Each row of a before or after table is a point. One or more steps were done to the points. Then noise was added and the rows were shuffled. The steps act on columns, c1 being the first. Write out the steps. A step turns or swaps two columns, mirrors them in a line or flattens them onto one, adds a multiple of one to another, or multiplies or shifts one. Angles are multiples of 10 degrees, from the lower column toward the higher: turns from -170 to 170, lines from 10 to 170 but not 90. Use the fewest steps. Two steps may share a column if one is a turn and the other turns, adds or multiplies; they go together, in the order done. Otherwise the lowest column goes first.

Before:
[[ 110  -44]
 [  24 -102]
 [  11   13]
 [ -31    2]
 [  29   21]
 [  30   -5]
 [   9   26]
 [  17  -42]
 [  60    1]
 [  84   22]
 [  68  -34]
 [ -26   18]]
After, 12 rows:
[[-27   5]
 [ 31  -4]
 [115 -21]
 [  8  -2]
 [-30   5]
 [ 58 -10]
 [ 72 -12]
 [ 80 -14]
 [ 23  -4]
 [ 24  -4]
 [  3  -2]
 [ 42  -9]]
Steps: flatten c1 and c2 onto the line at 170 degrees

Before:
[[-13  11   7]
 [ 29   7   1]
 [  8 -10   6]
 [-13  10  11]
 [-16  -6   5]
 [-12   5 -12]
 [ -1 -10 -15]
 [  6   8   5]
 [ -3  -6 -33]
 [ -4 -60   3]]
After:
[[   7   17    5]
 [   0  -19  -15]
 [ -18  -12    5]
 [  -2  -12  -32]
 [  10  -20    6]
 [ -14   22    6]
 [ -12   11  -11]
 [ -13   19   10]
 [  29   14    0]
 [  -4 -120    3]]
Steps: multiply c2 by 2

Before, 10 rows:
[[-52 -11  36 -38 -76   9]
 [ 44  46 -58  27 -32 -22]
 [ 18  65  -9  82   6 -53]
 [-56 -40  48  33 -32 -95]
 [ -3 -20 -11  23  35 -23]
 [-13   7  34 -14  40   9]
 [-65 -34  -7  44 -16  18]
 [-52  36  -8 -61  46  17]
 [-26  38 -43 -39 -26  10]
 [ 58  38 -16  89  18 -83]]
After, 10 rows:
[[  21   70    9   44   -4  -90]
 [  57   37   20   38  -13 -114]
 [ -56   41   29  -47  -40   42]
 [ -51   -8  -57  -26   61   27]
 [ -67  -28    2   47   19   -3]
 [ -13    4  -18   -6  -48   16]
 [ -55  -36  -58  -22    9  -98]
 [  43   46   43    8   47  -32]
 [ -25   38   33  -32   36   27]
 [   2  -16   26    8  -29  -33]]
Steps: turn c3 and c5 by -160 degrees; turn c4 and c6 by -30 degrees

Before:
[[  5  58  13 -37  34  39 -24 -22  46]
 [-34  32 -39  29  16  57  13 -44 -19]
 [-31  18  33  11  -7   9   2  27 -47]
 [-57 -26  -2 -10  18   0  39  25 -26]
 [-38  -6  -3 -18  13  -2 -42  -5  41]
 [ 43 -14  50  38  69  75 -37  31 -53]
 [-33 -21  43 -22  12 -18  -5 -24 -33]
 [ 31  59 -59 -26  61  18 -26  57 -57]
 [ -8  29 -52  23  -8  -6  40 -46  50]
 [ -6  14 -34 -41 -22  60 -27 -26   5]
 [-19  -1  -9  15  10  11  57 -18  16]]
After, 11 rows:
[[ 15   1 -10  11   8  15  61  22  16]
 [ -2  -7  -2 -17  14  -7 -43  38  41]
 [ 13 -22  39 -20  12 -28  -7  36 -33]
 [ 25  59  13 -38  36  63 -25  -1  48]
 [ 25  16 -36 -41 -22  94 -24   7   6]
 [-32  19  34  13  -7  14   1  27 -46]
 [-35 -23  -1 -10  15  -1  38  52 -24]
 [-20 -15  46  36  70 121 -38 -50 -55]
 [-49  61 -58 -25  59  28 -25 -42 -57]
 [ 46  28 -52  21  -8 -13  41  15  48]
 [ 38  29 -39  31  15  90  13  42 -15]]
Steps: mirror c1 and c8 in the line at 140 degrees; multiply c6 by 1.6

Before:
[[ -43  -25   27    3   22   11   34   12   24  -32   25   41]
 [ -19  -15  -31    2   13  -33  -26   -6   26   10   41   41]
 [  11  -18   36   54   14   -7    5   20   17  -12   42   44]
 [   3  -81    3   26  -16   22  -18   17   14   16  -17  -77]
 [ -62  -44 -101   34  -13   18  -30  -35   19  -22    1   34]
 [ -83  -18  -11   29  -77   15  -22   26  -85   26  -12   -1]
 [  -5   -9   43   63   31  -35   41  -16   27   -2   12  -39]
 [  19  -60   42   13   26   10   58    7   18   43   25   44]
 [  -1  -19   21   36   32   -6  -20    1   25   12  -33   40]
 [ -69  -43  -14   44   25    8   -2   29   -5    2   25    6]
 [ -33  -86   35   16   31   23   -1 -121  -56   10   -7   37]]
After (11 x 12):
[[  20   29   42   12  -57   10   60    8   20   42   25   45]
 [ -83   66  -14   28   45   18  -22   26  -86   27  -11    0]
 [ -69   18  -13   42  -46    7    0   29   -3    2   25    7]
 [ -61   42 -102   34  -19   19  -30  -34   21  -20    2   33]
 [  11    6   37   53  -23   -8    5   19   15  -12   41   43]
 [ -21    5  -31    2  -20  -33  -28   -4   23    9   41   43]
 [ -33   45   35   18  -77   24   -1 -118  -56    9   -5   38]
 [   1   72    3   24  -37   23  -18   17   13   13  -17  -78]
 [  -1   -4   20   37  -36   -5  -19    2   25   12  -34   40]
 [ -43    6   26    4  -33   10   37   10   24  -32   27   42]
 [  -6  -12   43   65  -29  -31   40  -17   29   -3   13  -38]]
Steps: turn c2 and c5 by 140 degrees

Before, 12 rows:
[[  8 -79  -8 -13 -31  57  61  51  -3  32  21  28   5  -9]
 [-21  57  24 -75 -47  29  19  53 -28  12 -30  49 -60 -25]
 [-28 -24 -55  43  58 -39 -16  53   9  -6  57  95 -21   1]
 [ 62 -77  30 -62  45 -26  77  22  24 -33 -72   3 -56 -35]
 [-38   7 -22   0  30 -15  54  29  46  35  -7 -11 -31 -34]
 [ 54 -16  32  25 -42 -55 -41 -45 -21 -30   8  13 -28 -25]
 [ 26  -7 -34 -21  76  64 -42   2  77 -20 -11  -7 -23  49]
 [ -3  57 -50  29  26 -48 -22 -63 -30  -6 -39  70 -23 -33]
 [  6  44 -71   8 -26 -13  29 -24 -38  -6  50  30 -11  58]
 [ 42 -27  16 -27 -41  56  70  44 -15 -65 -11   1 -52 -30]
 [-40  23 -14  21  29  25  62  13  22   0 -23  26 -87  67]
 [ 77  51 -28  44  39 -38  66 -62  96  26 -46   7 -17  20]]
After:
[[-35 -24 -56  42  55 -38 -15  57  12  -2  57  96 -24   4]
 [ 10 -76 -12 -15 -34  59  57  52   3  35  19  27   8 -13]
 [-28  55  27 -75 -48  28  17  52 -29  12 -32  49 -58 -34]
 [ 82 -77  30 -62  41 -26  80  20  24 -32 -73   2 -55 -49]
 [ 10  43 -68  12 -26 -13  30 -25 -39  -6  51  29 -10  72]
 [-50   5 -19   3  30 -15  52  33  43  39  -4  -9 -32 -41]
 [ -4  55 -50  27  25 -47 -24 -62 -29  -4 -35  65 -20 -43]
 [ 98  54 -29  47  40 -33  63 -67  95  30 -44   4 -15  26]
 [ 53 -27  12 -24 -45  54  67  43 -14 -62  -9   0 -52 -37]
 [ 69 -14  32  27 -40 -53 -43 -45 -19 -29   8  12 -32 -29]
 [ 38  -9 -33 -18  76  62 -44   2  77 -21 -10  -5 -25  67]
 [-51  22 -10  20  32  26  61  14  18   0 -26  25 -86  88]]
Steps: multiply c1 by 1.3; multiply c14 by 1.3

Before, 12 rows:
[[ -26   42    2    7   -5   -1    7   47   32   -4    8    1   16   -7
     8   10   18   14   -5  -29]
 [  -6   23  -13   -4   37   45  -69    4    2   -6  -12  -10  -13   44
   -24   21  -33   15   21  -44]
 [ -25   28  -28  -26   -9  -22  -11   37   21   37   45   -3   15   -3
    34   19   19   -5   -6   12]
 [  10   12  -11   34   44    1  -71   27   -2   10  -17  -12  -33   -1
   -38   36  -36   -5   51  -29]
 [ -19    7  -34   18   -7   16   -3   54   31   46    1  -23   20  -20
    18   19    3   31  -20   16]
 [ -19   12  -21   16  -17  -15    6   31   -9   23   29  -54   38  -16
    28    5   12   15   16    8]
 [ -13  -17  -11   18   -4   27    0   19   -4   26    9   14  -13   19
    42  -64    3  -35  -11  -25]
 [  24   13    1   38  -14   34 -101   17  -10  -10  -18  -14  -40   25
   -18    5  -36  -17   36    4]
 [  -5   28  -16   47   15   25  -87   15  -31    5    6    4   -7  -11
   -15   13  -45    2    7  -19]
 [   4   54  -10  -17   -7   -2   11   37    2   52   -8  -18   16   -8
    45   10    5   11  -23  -12]
 [  20  -20   23  -26    3   25  -33   30  -15   18   27   26    2   21
   -25  -65   22  -16    6  -34]
 [  19  -17    9   23   19    4   -6   25  -15    7   23   19   11   57
   -20  -65   12  -38  -24   -1]]
After, 12 rows:
[[ -5  27 -11  -3  33  44  94   2   1 -17 -16 -11 -16  44 -26  24 -27  14
  -13 -42]
 [ 22  11   3  39 -15  35 112  18  -8 -29 -16 -12 -40  26 -16   4 -50 -18
  -25   6]
 [-18   5 -34  19  -8  14  -2  51  31   3   0 -25  21 -19  20  20  -7  30
   53  19]
 [-24  42   2   6  -6  -1 -35  48  26   2   9   0  14  -9   9   8 -10  15
   -3 -31]
 [ 12  14  -7  33  44   2  96  28  -3 -48 -16 -15 -32   0 -37  36 -24  -6
   -9 -28]
 [-24  12 -22  15 -16 -19 -26  32  -9 -21  29 -54  39 -14  27   5  -8  14
   16   6]
 [ 20 -18  10  26  19   3 -18  25 -14  21  24  19  10  57 -20 -65 -16 -40
   17  -1]
 [-27  28 -26 -26  -8 -22 -25  37  19  -7  43  -3  16  -3  32  19 -29  -5
   34  11]
 [  5  54 -12 -17 -10  -2 -13  39   5   5  -8 -19  18  -7  45  13   7   7
   57 -12]
 [ -1  26 -16  49  16  25 122  14 -33  -6  10   4  -7  -9 -16  14 -30   3
    4 -17]
 [ 23 -22  23 -24   1  22 -20  27 -16 -12  27  26   2  21 -24 -69 -52 -16
   16 -31]
 [-13 -16 -15  18  -4  28  -4  17  -4   4  10  17 -15  17  43 -65  -4 -33
   27 -25]]
Steps: multiply c17 by 2; turn c7 and c17 by 120 degrees; turn c10 and c19 by 110 degrees

Before:
[[-20  16 -22   2  36  -6  19   4   0  -9  19   3  14  -2 -11   4  20  14
   36  29  -2   9  -8   2 -42 -18   3  -1 -40   2   8 -31]
 [ -5  16  -8   6 -12  -9   9 -35  -2 -11 -15  80 -25  14   5  48  -9   8
   32 -12   3  -2  12   1 -19  -8   2  40  -2   1   0   6]
 [-22  -2   8  11  -1   5  10   9  -1  -8  -1   2 -12   5  -3  -1 -18  17
   27   3 -93  20  14  -4 -28 -19  14  -9   5 -16   9  16]
 [-23  19  -6  -6 -13   0 -32  -5  -2  14  -3   3  16   5   3  11 -13 -20
   33 -18   1   3  20   5 -11 -16  -1   6   3  -5   4  21]
 [ 26   0  -1   8  -9   9 -15   0  -1 -14   8   0  20   7   2  14  -5 -29
   26  38   3  -4  19  18 -14 -20  -3 -10 -17  11 -43   0]
 [ 25  27  10   2   0   7  20  -3   2 -15  22  12  19  13  -1  14  60  14
   18 -10   7  25   4  -8   0 -25  42 -14   3   8   7   9]
 [-16  25   7 -10  21  -5   4   9  -2  12 -11   2   0  -3  -9  13  33  -3
    5  -8 -50  17  16   8  -3  54  -2  -6  -8  19 -29  15]
 [-16  16 -56   9  19   9  19  -6   9  64  22  19  -3 -14  -8   8 -23  19
  -15  -6   5  23  12  -8  -6  -2  -1  19  -2   9   3  -2]
 [-23  15   5 -50 -15   7 -31 -51  12  -1  -3  25  25 -39  -3   8 -26 -17
   30 -20  -8  12  14  -6 -11   1  -6   8  -7  15 -10  13]
 [ -7  25   9  14  15 -10  20   1  39 -13 -20   1  26  -8   0  24 -20   1
   -7  -5   6  -1  24  -1  -2   6  11  25   6  -8 -17  11]]
After, 10 rows:
[[ 26  29  10   2  -1   8  21  -3   2 -15 -14  12  19  14   0  34  60  15
   17 -10   6  25   4  -8  -1 -25  41 -14  18   9   7   9]
 [ -5  16  -8   7 -11  -9   8 -35  -3 -10  10  82 -25  13   5 122  -9   9
   33 -11   4  -2  12   1  18  -7   2  42 -12   1  -1   6]
 [-17  15 -56   9  20   8  19  -5   9  64 -10  17  -3 -14  -7  19 -22  19
  -15  -8   5  23  13  -6   7  -2   0  19  20   8   2  -3]
 [-15  26   6 -10  21  -6   4   8  -2  13  11   2   0  -3 -10  33  34  -3
    4  -8 -49  16  16   7   3  54   0  -5  -6  19 -29  14]
 [ 26  -1  -1   9  -8   9 -15   0  -1 -13  11   0  20   7   3  35  -6 -29
   26  37   4  -3  18  18  12 -20  -4 -10  15  12 -43   0]
 [-24  19  -5  -6 -12   1 -33  -5  -1  15  -1   3  14   4   3  29 -12 -19
   33 -18   1   2  19   7  10 -16  -2   7  -4  -4   4  20]
 [-22  -1   8  11  -2   6  10   9  -1  -8  -4   2 -12   4  -3  -5 -18  19
   28   3 -95  19  13  -4  27 -19  15  -9  -2 -16   9  16]
 [-23  14   6 -52 -15   6 -30 -52  13  -2   8  25  24 -39  -3  19 -26 -16
   30 -21  -9  11  14  -6  12   1  -5   7   1  15 -11  14]
 [-20  16 -21   2  37  -6  19   4   0  -9  25   2  14  -1 -10  11  20  14
   37  28  -1  10  -8   2  43 -18   3  -2  37   3   8 -30]
 [ -7  25   9  14  15 -10  20   1  39 -13   5   1  27  -8   1  61 -20   0
   -8  -5   4   0  24  -1   2   7  10  24 -20  -7 -16  11]]
Steps: turn c11 and c29 by 120 degrees; multiply c16 by 2.5; multiply c25 by -1
